Every row gives one point. Examples show where two turns around zero, p and q, send a point. Write where each new point lands after one turn and then the other. Backwards means that the second turn is done in reverse. Each puzzle has new turns, and all numbers are rounded.
In the rows, 128 means zero.

Turn p:
[114 156 134] => [124 158 137]
[ 97 114 114] => [ 92 123 121]
[104 130 135] => [108 136 140]
[190  98 140] => [181  82 126]
[135 142 117] => [136 140 116]
Turn q:
[139 145 135] => [142 144 131]
[134 129  76] => [140 108  81]
[ 97 125 101] => [100 121  98]
[140 144 145] => [142 146 141]
[131 129 126] => [131 128 126]
[127  96 186] => [112 121 192]
Where do these land?
p, then q: [108  94 162] => [ 97 120 169]
q, then p: [138 145  81] => [134 122  78]
p, then q: [173 109 103] => [155  83 112]
p, then q: [130 146 137] => [140 144 132]
q, then p: [113 137 144] => [121 148 140]
q, then p backwards: [105 138 140] => [103 140 125]

Turn p:
[132 107 132 115] => [129 104 135 122]
[ 69 108 121  99] => [ 70  98 107 121]
[161 132 102 124] => [165 128 112 115]
[139 114 124 149] => [145 122 129 149]
[126 142 111 125] => [129 138 110 121]
[140 165 179 155] => [129 177 176 139]
Turn q:
[129 111 133 161] => [135 105 126 157]
[150  82 148 114] => [148  82 135 103]
[125 162 129 111] => [121 162 140 118]
[ 93 154 146 166] => [ 99 139 150 175]
[167 120 134 118] => [165 122 133 110]
[119 107 111 131] => [121 113 105 129]
[113 161  96  96] => [107 173 109 105]
Where do these land?
q, then p: [ 89 133 122 123] => [ 93 133 111 137]
p, then q: [175 105 139  80] => [152  95 145  71]
p, then q backwards: [143 128 153 161] => [139 154 150 153]
q, then p: [128 155 122 147] => [134 159 127 141]
q, then p: [104 133  99 172] => [131 146  95 172]
q, then p backwards: [121 132 108 104] => [118 150 116 110]
p, then q: [135 110 154 109] => [122 102 150 113]

Turn p:
[126 156 108 125 103 136 125 112] => [132 155 100 126 111 124 127 111]
[146 118  98 137 103 138 190 113] => [140 109  93 138 128 117 184  96]
[138 108 135  90 173 115 128 149] => [126 100 140  97 174 130 114 149]
[138  49 115 122 103 144 154 127] => [122  47 110 137 113 143 148 110]
[145 151 109 127 153 137 104 113] => [140 151 118 137 154 126  97 116]
[141 133 146 139 176 142 128 142] => [139 134 151 143 171 145 126 146]
[ 57  93 132 141 104 113 102 127] => [ 59 114 144 137  80 127 114 137]
[ 83 150 151  95 115 134 110 132] => [ 97 157 131  91 106 153 117 143]
[141 152 139 132 155 116 103 170] => [146 146 142 129 148 119 106 177]
[147 153 138 152 119 109 152 107] => [152 150 144 135 123 105 155 107]
[145 143 136 148 104 124 110 117] => [153 144 135 141 101 121 118 119]
Turn q:
[127 107  88 114 121 159 124 104] => [119 105  92 127 110 164 127 111]
[ 88 163 158 113 143 105 126 135] => [ 97 154 154 103 167 110 125 135]
[140 120  68 112 107 114 118 117] => [123 117  75 112  93 117 121 110]
[143 149  89 128  87 128 121  95] => [124 154  96 121  83 137 107 103]
[112 133 138 112 167 101 108  88] => [122 123 133 108 172 120 107  84]
[125 145 147 106 154 111 151 117] => [135 146 137 106 161 123 149 113]
[133 132 132 170 128 139 141 160] => [138 138 131 168 127 121 133 163]
[131  92 160 150 113 137 141 154] => [134 107 165 159 113 125 151 148]
[153 111 171 147 130 157 122 182] => [161 107 170 148 124 134 133 185]
Where do these land?
q, then p: [157 143 109 147 101 109 134  91] => [150 158 114 132 101 106 118  91]
p, then q: [159 144 135 132 148 146 115 128] => [165 131 125 131 140 138 106 137]
p, then q: [130 148 132 115 127 112 152 151] => [137 136 119 105 134 113 156 141]
q, then p backwards: [108 132  76  91 139 158 121 143] => [106 116 100  79 119 158 136 158]
q, then p backwards: [123  71 131 132 137 129 164 164] => [134  91 129 159 122 123 180 157]
p, then q backwards: [116 133 135  89 162 123 104 121] => [107 158 141 105 144 131  94 118]
p, then q backwards: [114 135 112 149 144 121 128 142] => [108 136 126 151 133 120 134 145]
q, then p: [154 135 132 111  69 118  56  98] => [140 127 127  92  56 147  69 110]
p, then q: [ 83 122 160 165 122 150 157 104] => [ 98 168 157 164 131 161 154 126]
q, then p: [137 118 156 148 132 113 150 138] => [147 130 159 134 132 116 153 130]

Turn p:
[108 145  72  78 145 100 120 111 126 111 150] => [ 97 132  89  91 127 136 163 127 116 103 179]
[155 148 139 135 131 106 113 104 143 116 128] => [131 138 134 106 136 108 124  91 148 124 130]
[154 119 132  90 151 118 130 152 139 130  91] => [157 118 133  76 143 127 139 152 118 131 113]
[116 118 127 142 153 106 129 100 124 131 113] => [117 111 105 124 153 125 122 103 118 143 123]
[137 134 113 135  78 214 183 134 122 132 136] => [136 172 152 179  61 157 161 146 113 146  96]
[114 114 151 141 151 103 136 103 143 141 140] => [109 103 134 135 162 122 130 107 138 153 134]
[143  85 149 135 153 115 114 137 126 128 145] => [139  82 144 123 145 151 112 122 147 127 130]
[118  84 150 140  70 117 111 103 126 145 148] => [ 86 100 153 141  90 121  84 124 145 152 134]
[138 139  41 126 140 107 149 177 113 141 111] => [175 108  63 124 100 110 170 156 102 108 146]
[110 143 155 147  96 134 132 221 131 122 149] => [152 124 167 179 126  97 122 189 138  80 127]
[153 144 155 104 140 130 133 120  96 127 132] => [148 144 159 111 138 143 120 111 103 129 145]
[124 120 147 140 124 164 132  98 130 108  85] => [114 152 128 126 130 143 112 114 116 141  71]
[116 147 140 142 140 123 109 123 132 115 149] => [119 139 129 141 151 126 120 113 146 109 141]
[107 149 120 137 120 156 101 109 142 145 115] => [113 168 101 136 129 127 111 136 146 146 122]
Turn q:
[132 106 134  98 115 160  96 145 134 116  82] => [118 128 138  78 120 152 110 113 146 102  93]
[ 96 167 117 139 127 157 117 125 122 103 141] => [104 168 131 138 109 145 115 112 105 127 154]
[112  96  92 120 149 106 161  96 147 112 151] => [126 115  79 153 139  95 145 105 150 110 155]
[152 136 108 104 127  97 101 146 102 101 154] => [153 126 151 115 144 109 104 142 115  91 166]
[157 164 146 154 113 162 118 106 119 129 135] => [149 133 154 154  97 159 108 118 109 152 123]
[140 138 149 138 157 145 106 155 127 153 158] => [139 122 138 117 158 168 127 139 108 159 147]
[101  95 165 145 137 101 108 118 152  89  83] => [ 80 125 166 136 154 119 141  99 176 112 101]
[100 119 163 126  95  88 158 141 164 167 150] => [104 110 125 119 121  93 155 170 163 183 139]
[149 124  93 143 142 114 121  88 110 152 103] => [152 121 110 154 145 101 107 107 104 124  90]
[119 129 146 102 140 151 123 103  95 149 108] => [127 113 133 104 115 129 143  96  89 133 105]
[159 166 131 130 120  99 152 156 139 149 128] => [168 152 139 130 129 114 140 173 134 149 125]
[119  94  92 138 114 157 176 157 126 118 144] => [114 120  71 139 107 152 139 163 136  96 138]
Where do these land?
p, then q: [133 170  94 117 170  96 109 148 160 152 170] => [172 134  87 148 146 125 147 137 158 133 193]
q, then p: [130 126 107 124 111 133 167 133 139 157 114] => [146 124 103 119  97 101 145 148 119 126 123]
q, then p: [143 131 152 143  93 165 143 136 103 108 153] => [122 132 161 164  88 141 105 148 136 118 110]
p, then q: [113 129 128 100 154 120  96 121 146 165 131] => [140 136  96  96 157 136 129 130 124 148 158]
q, then p: [ 94 150 101 102 114  92  89 113  97 117 111] => [100 126 130 101 157 104  95 108 102  95 167]
p, then q: [142 139 146 135 120 146 107 168 144 121 104] => [149 155 162 114 143 137 123 138 155 117 113]
q, then p: [142 163 151 142 111 134 163 121 107 134 105] => [151 137 151 146 106  93 113 129 101 138 105]
q, then p: [167  94 112 106 118 148 140 117 123 149 157] => [139  96 121 106  77 158 129 130 146 127 124]
q, then p: [116 117 149 149 158 124 163 139 104  96  90] => [121 134 136 156 148 122 155 113  90 116  77]
p, then q: [ 95  97 142 130 112 126 142 132  97 109 147] => [ 76 107 141 140 127 151 126 128 114 113 127]
q, then p: [120 122 153  97 133  97 131  95 172  84 143] => [ 85 115 157 122 140 106 162  95 166 151 139]
q, then p: [105 164 106 101 170 160 123 113 157 123 134] => [120 178 112 123 117 138 154  94 123 147 169]
p, then q: [168  98 137 175 109 146 105 156 113 118 143] => [131 109 156 142 119 155  82 120 176 126 102]
q, then p: [125  91 114 171 118 106 114  99 131 158  90] => [127 100  73 116 155 109  97 132 128 141  93]

Turn p:
[159 119 163 132 174 147 120 138 115 131 155 141] => [154 118 155 122 156 156  93 157 137 109 137 146]
[146 134 102 130 130 115 138 127 149  94 152 127] => [130 127 101 126 148 110 146 123 146  91 132 134]
[138 129 115  91 156 161 103 128 118 110 110 115] => [122 125 116  98 131 171 121 136 150 125  90 119]
[ 99 140 123 133 108 128 158 121 157  98  96 109] => [116 138 137 140 117 102 173  99 154 139 105 123]
[105 133 135 137 112 125 102 113 142 129 156 146] => [ 96 134 132 136 127 120 103 106 126 115 154 127]
[100 132 114 150 129 102  99 146  96  99 147 113] => [ 88 129 134 137 135 112 129 152  98  89 111 105]
[127 118 133 106 102 114 165 144  99 153 128 123] => [139 116 133 112 108 127 163 149 102 153 155 126]
[103 143  87 151 142 107 147 105 129 158 148 114] => [114 147 102 155 174 116 145 122 100 149 141 115]
[111 100 148 128 135 123  96  99 159 154  97 104] => [130 104 141 128 132 120  92  84 124 165 103 106]
[152 143 143 137 135 116 154  92 104 129 121 131] => [165 155 143 123 140 139 144 113 102 122 131 139]
[153 105 146 137 121 165 121 153  97 136 127 132] => [151 109 143 142  99 163 114 160 129 120 133 125]
[121 116 114 113 119 119 129 139 153 132 110 160] => [116 116 105 124 109 111 124 120 136 145 125 159]
[151 152 142 119 101 142 130 158 147 139 117 148] => [145 146 123 121  89 116 117 143 159 138 146 138]
Turn q:
[147 119 142 125 146 112 134 130  65 117 153 145] => [151 138 114 122 124 118 165 124  75 121 158 138]
[152 116 124 124 127 110 119 113 155 120 135 132] => [144 123 127 135 138 110 108 110 148 122 146 133]
[155 145 118 138 121 135 115 110  99 138 120 131] => [150 146 116 136 109 129 126 104 107 133 112 118]
[119 125 161 113 116 129  84 116 134 129 148 131] => [125 105 156 123 125 142 101 111 109 108 151 113]
[109 138 116 121 147 115 132 126 136 105  59 117] => [116 152 133 120 150 105 120 147 139  97  72 142]
[144 117 125 133 125 129 144 121 132 109 151 126] => [139 125 119 143 127 127 146 122 144 122 151 132]
[112 140 137 160 154 135 145 121 145 105 130 142] => [106 145 123 167 156 140 132 141 130 123 133 140]
[119 134 120 126 138 127 126 117 152 170 160 129] => [105 121 126 119 141 135 114 104 136 166 147 113]
[132 141 123 116 116 136 129 225 136 158  74 126] => [148 134 129  79 108 139  97 211 135 161  89 138]
[140 135 121 105 133 168 131 118 134 130 159 110] => [133 125 114 113 129 170 141 103 149 126 140 113]
[134 126 133 113 111 112 150 113 121 134  91 121] => [137 142 155 117 118 105 140 120 138 128 101 143]
[108 143 113 112 112 119  94 131 137 111 159 141] => [ 99 116 112 121 105 130  99 122 125 104 156 121]
[118 123 120 161 150 116 137 147  91 116  76  92] => [138 145 121 135 144  99 158 171 110 118  76 107]
[118  94 119 129 114 160 137 121 148 159 150 147] => [119  81 127 134 126 150 131 110 142 164 132 143]
[112 124 148 147 110 116 145 112 135 119 156 130] => [109 123 150 158 121 123 144 125 133 129 157 126]
Where do these land?
q, then p: [ 80 121 131 114 141 114 145 136 139 107 109 139] => [ 88 120 149 122 128 111 134 141 134 134 114 166]
q, then p: [129 165 117 137 153 114 140 129 116 140 141 125] => [113 164 117 123 147 129 138 143 121 143 135 110]
q, then p: [101 115 111 127 143 120 123 104 143 119 142 125] => [102 113 131 137 158 122 136 109 120 128 115 134]
q, then p: [136 131  73 145 115 116 132 105 106 135 122 142] => [128 145  91 143 118 108 145 102  89 139 122 126]
q, then p: [136 150 135 147 113 139 148 122 145 128 131 136] => [130 150 134 155 122 122 113 123 143 135 143 123]
q, then p: [140 109 138 144 138 116 149 115 125 132 137 139] => [146 133 132 140 150 123 125 132 111 129 145 146]
p, then q backwards: [139 143 156 112 116 125 132 107 127 103 141 130] => [136 136 146  87 123 121 131 112 125 116 133 116]
q, then p: [144 118 133 136 109 114 108 150 147 142 142 149] => [129 108 117 129 119 124  91 136 115 116 150 115]
q, then p: [120 113 149 150 146 122  73 124 102 193 127 116] => [151 106 150 110 138 163 114 145  72 148 105  84]
q, then p: [125 128 151  39 144 166 128 130 120 152 117 110] => [130 118 141  62 118 188 139 106 168 148 127 147]
q, then p: [140 122 138 134 143 114 142 118 151 101 104 126] => [137 143 135 130 145 104 113 130 142 112 112 154]
q, then p: [134 116 139 144 144 158 112 145 117 106 114 128] => [145 120 124 145 120 148 133 155 140 111 101 134]
p, then q: [140 132  94 134  61 147 133 179 125 106 137  98] => [122 118 123 143  87 104 153 169 197 129 138 106]
